Each row of a before or after table is a point. The points were changed in one or more steps. Then noise was added and the rows were shuffled. The steps act on columns, c1 being the first. What was done? A step turns or swaps two columns, mirrors them in a line or flattens them onto one, adds a multiple of one to another, or multiplies or shifts one. Angles are multiples of 10 degrees, from the lower column toward the higher: turns from -170 to 170, lines from 10 to 170 but not 90. Use the fewest steps. Two steps may share a column if one is a turn and the other turns, adds or multiplies; they go together, in the order done. Otherwise the lowest column goes first.
In the rows, zero is written as 100.

Before, 11 rows:
[66 110]
[133 109]
[87 101]
[93 77]
[121 195]
[88 65]
[79 94]
[120 144]
[180 138]
[93 86]
[88 88]
After, 11 rows:
[112 67]
[102 87]
[194 121]
[90 87]
[109 133]
[93 78]
[78 93]
[64 87]
[86 93]
[144 120]
[139 180]
Steps: swap c1 and c2

Before:
[94 94 90 100 158 114]
[139 130 54 41 89 11]
[151 118 88 92 136 128]
[123 96 122 67 113 194]
[88 32 23 94 119 99]
[87 95 58 68 66 100]
[119 62 95 98 82 74]
[123 85 77 158 120 90]
[121 101 144 77 78 61]
After:
[85 36 6 95 101 85]
[98 102 120 66 143 109]
[98 100 96 65 7 105]
[153 66 64 134 103 83]
[92 93 69 102 84 43]
[104 65 82 83 129 118]
[133 107 65 60 68 70]
[71 104 41 89 101 125]
[92 134 28 25 193 91]
Steps: turn c1 and c4 by -40 degrees; add -0.3 times c1 to c2; shift c3 by -20; mirror c5 and c6 in the line at 130 degrees

Before:
[107 88 67 95 167 67 89 142 101 114 87]
[121 69 125 142 119 105 118 78 114 91 116]
[43 111 73 135 159 94 114 122 84 113 101]
[83 83 118 105 87 39 141 110 123 110 130]
[93 111 159 114 82 112 78 51 118 134 145]
[101 77 128 104 77 111 96 116 95 124 169]
[83 78 110 121 72 95 88 78 104 124 95]
[77 48 110 120 61 82 95 75 119 105 157]
[111 121 37 78 158 123 126 115 113 100 91]
[120 93 97 160 106 99 102 27 100 162 141]
[86 60 96 89 145 116 131 105 119 152 105]
[81 94 63 73 195 102 106 79 80 110 103]
[85 104 68 90 149 78 134 130 38 99 72]
After:
[82 123 47 112 53 81 90 44 79 77 99]
[104 37 75 103 68 146 95 111 104 84 98]
[41 102 102 157 62 110 104 26 103 75 126]
[113 108 81 121 36 150 105 76 107 78 86]
[107 101 144 75 128 105 108 81 106 80 189]
[88 97 70 140 92 123 129 76 92 117 118]
[92 113 95 123 96 117 96 76 99 70 73]
[86 94 128 94 136 134 74 142 125 96 158]
[129 82 128 135 119 90 99 121 103 46 152]
[99 87 141 77 129 72 127 113 152 108 150]
[112 59 166 87 140 107 106 129 74 93 138]
[69 97 94 93 105 125 146 104 115 55 145]
[80 114 83 101 29 111 118 114 81 83 105]
Steps: turn c1 and c10 by 130 degrees; turn c2 and c6 by -120 degrees; turn c2 and c7 by 50 degrees; mirror c3 and c9 in the line at 110 degrees; turn c5 and c11 by 70 degrees

Before:
[114 148 118 138 146 97 98 97 74 129 83 88 127 126 104 92 55 105]
[101 103 90 45 94 156 111 92 106 78 105 158 130 84 148 103 69 108]
[83 129 137 75 137 53 158 113 82 112 110 130 83 42 152 80 106 85]
[82 136 50 76 128 101 86 98 102 64 97 118 105 113 105 86 113 72]
[116 71 80 93 117 100 83 128 113 90 97 159 141 83 120 107 81 83]
[68 131 116 93 70 167 125 129 117 48 132 147 110 89 114 106 92 73]
[76 117 119 40 113 132 32 113 138 112 77 116 169 103 92 96 116 93]
[50 74 83 66 51 99 136 66 96 106 84 100 57 124 122 117 82 96]
[96 81 116 82 74 64 109 74 121 95 100 103 134 103 175 82 130 96]
[95 99 114 58 85 95 100 113 85 68 160 131 60 73 114 97 82 99]
[103 86 123 135 103 100 109 98 130 61 82 97 148 69 110 98 128 111]
[110 90 130 101 168 161 72 102 125 105 99 154 110 97 105 96 118 92]
After (12 x 18):
[83 130 87 74 122 63 194 85 88 66 133 100 79 167 160 80 105 85]
[96 80 83 82 81 78 126 120 110 98 82 94 143 103 179 82 131 95]
[76 116 81 39 124 130 51 172 90 80 90 106 134 103 88 95 116 94]
[110 89 74 102 153 161 101 121 113 47 144 86 103 113 94 96 118 94]
[114 148 75 137 147 97 117 98 68 103 117 131 119 82 104 92 54 106]
[95 99 96 57 50 97 113 74 103 82 137 60 64 129 115 97 82 100]
[100 103 114 46 93 164 101 116 93 53 100 58 126 111 137 103 69 107]
[50 74 108 66 72 103 118 54 133 100 56 105 97 71 122 116 82 95]
[66 131 88 94 57 168 141 131 96 75 106 34 83 116 101 107 91 73]
[116 72 125 93 117 103 63 145 77 48 107 72 104 108 119 107 82 82]
[82 136 141 76 123 102 36 102 99 94 114 58 103 71 105 85 113 72]
[103 86 88 135 114 101 132 146 100 116 88 64 132 138 111 98 127 110]
Steps: add 1 times c3 to c7; turn c3 and c14 by 160 degrees; turn c5 and c11 by 40 degrees; turn c6 and c15 by -10 degrees; turn c8 and c13 by -50 degrees; turn c8 and c9 by -40 degrees; turn c10 and c12 by 110 degrees

Before:
[74 126 98 109 87 154 112 140 157 75 79 86 100 121 127 99 72 90 115 56 152 135 92 176 68 121 108 112 133 94 78 144]
[100 102 78 151 123 116 54 145 123 35 91 128 82 144 124 86 117 104 86 61 107 95 57 164 75 116 113 128 131 112 116 128]
[124 176 92 118 109 142 94 131 99 34 107 122 114 95 111 161 105 124 109 96 106 124 86 133 85 113 113 117 98 57 90 117]
[137 20 65 96 62 5 94 41 119 82 74 90 42 91 143 112 60 63 87 91 80 52 82 125 146 119 80 104 116 83 94 134]
[58 120 86 146 104 104 96 127 82 81 99 96 130 73 89 115 121 104 101 81 123 125 79 141 104 113 102 117 140 78 87 131]
[88 169 110 128 142 124 116 121 124 72 95 129 81 86 127 93 143 91 68 91 126 123 67 124 80 128 117 100 133 127 83 76]
[128 101 67 81 103 86 55 65 20 124 143 112 96 100 114 92 106 35 132 120 72 96 83 88 101 114 104 131 117 185 101 62]
[100 102 63 62 115 109 78 69 107 110 152 99 90 72 89 134 110 57 140 111 41 106 91 52 64 169 66 104 149 154 76 75]
[87 108 60 98 93 91 111 71 77 108 129 121 80 75 73 124 58 86 123 105 43 66 81 112 104 123 101 122 132 151 83 47]
[86 137 80 144 130 125 109 152 109 87 115 72 64 109 108 136 101 75 82 73 125 99 68 120 95 110 127 131 125 102 73 131]
[138 77 46 105 118 95 115 103 55 105 102 107 100 87 105 113 89 95 137 155 40 87 123 89 83 117 86 118 133 176 104 85]
[51 105 98 92 123 143 104 119 94 77 109 90 106 97 138 123 77 122 64 64 138 137 60 115 60 127 104 144 117 87 91 120]
[86 64 69 85 66 71 100 70 75 89 73 125 71 113 140 99 79 67 102 89 49 51 74 87 153 130 80 101 92 98 74 161]
After:
[86 154 70 83 65 73 104 68 81 104 71 72 73 88 141 103 80 93 105 97 49 79 72 81 143 141 55 98 113 98 78 143]
[86 105 62 97 97 91 110 71 78 124 132 92 82 113 73 121 55 101 124 106 42 99 86 116 90 129 132 125 60 53 84 58]
[89 79 116 131 139 124 119 122 125 97 94 63 82 100 129 93 145 110 66 90 132 155 66 123 33 130 110 102 61 83 82 71]
[89 93 82 145 129 123 112 150 106 77 111 120 63 83 110 136 102 84 83 74 122 126 71 118 65 120 58 129 79 105 80 91]
[136 74 48 107 119 96 113 102 50 109 101 101 101 97 105 109 91 101 143 154 40 118 123 86 119 109 105 119 67 28 109 81]
[132 98 64 84 99 84 53 68 23 128 142 107 98 90 115 91 103 56 134 120 68 128 80 83 98 152 121 133 87 23 100 56]
[127 82 94 123 110 144 93 129 105 66 106 39 114 109 111 164 104 127 108 93 100 150 85 136 29 101 84 123 102 140 91 110]
[99 69 63 61 117 109 79 67 110 103 154 105 91 113 89 131 119 110 138 103 38 138 89 52 101 181 127 105 46 38 77 97]
[57 105 87 144 106 102 97 120 83 84 102 91 129 110 82 112 120 107 102 81 123 154 83 140 85 109 81 121 59 117 86 121]
[55 65 97 92 125 147 105 118 94 77 110 90 101 98 137 130 78 129 68 63 133 165 56 118 89 105 84 143 85 111 87 111]
[74 73 97 108 88 154 110 145 161 72 76 92 102 64 127 101 70 109 117 59 154 166 94 175 71 121 58 115 79 108 79 121]
[103 72 75 151 126 117 52 143 128 66 90 42 87 47 124 84 123 109 86 59 107 122 55 166 97 115 68 131 83 94 116 96]
[136 140 60 98 62 2 94 43 125 80 74 93 40 106 144 112 59 89 87 91 77 80 79 129 184 138 83 100 87 111 94 141]
Steps: turn c2 and c25 by -90 degrees; mirror c10 and c12 in the line at 20 degrees; turn c14 and c29 by 160 degrees; turn c18 and c26 by -40 degrees; shift c22 by 30; turn c27 and c30 by 160 degrees; turn c27 and c32 by 60 degrees
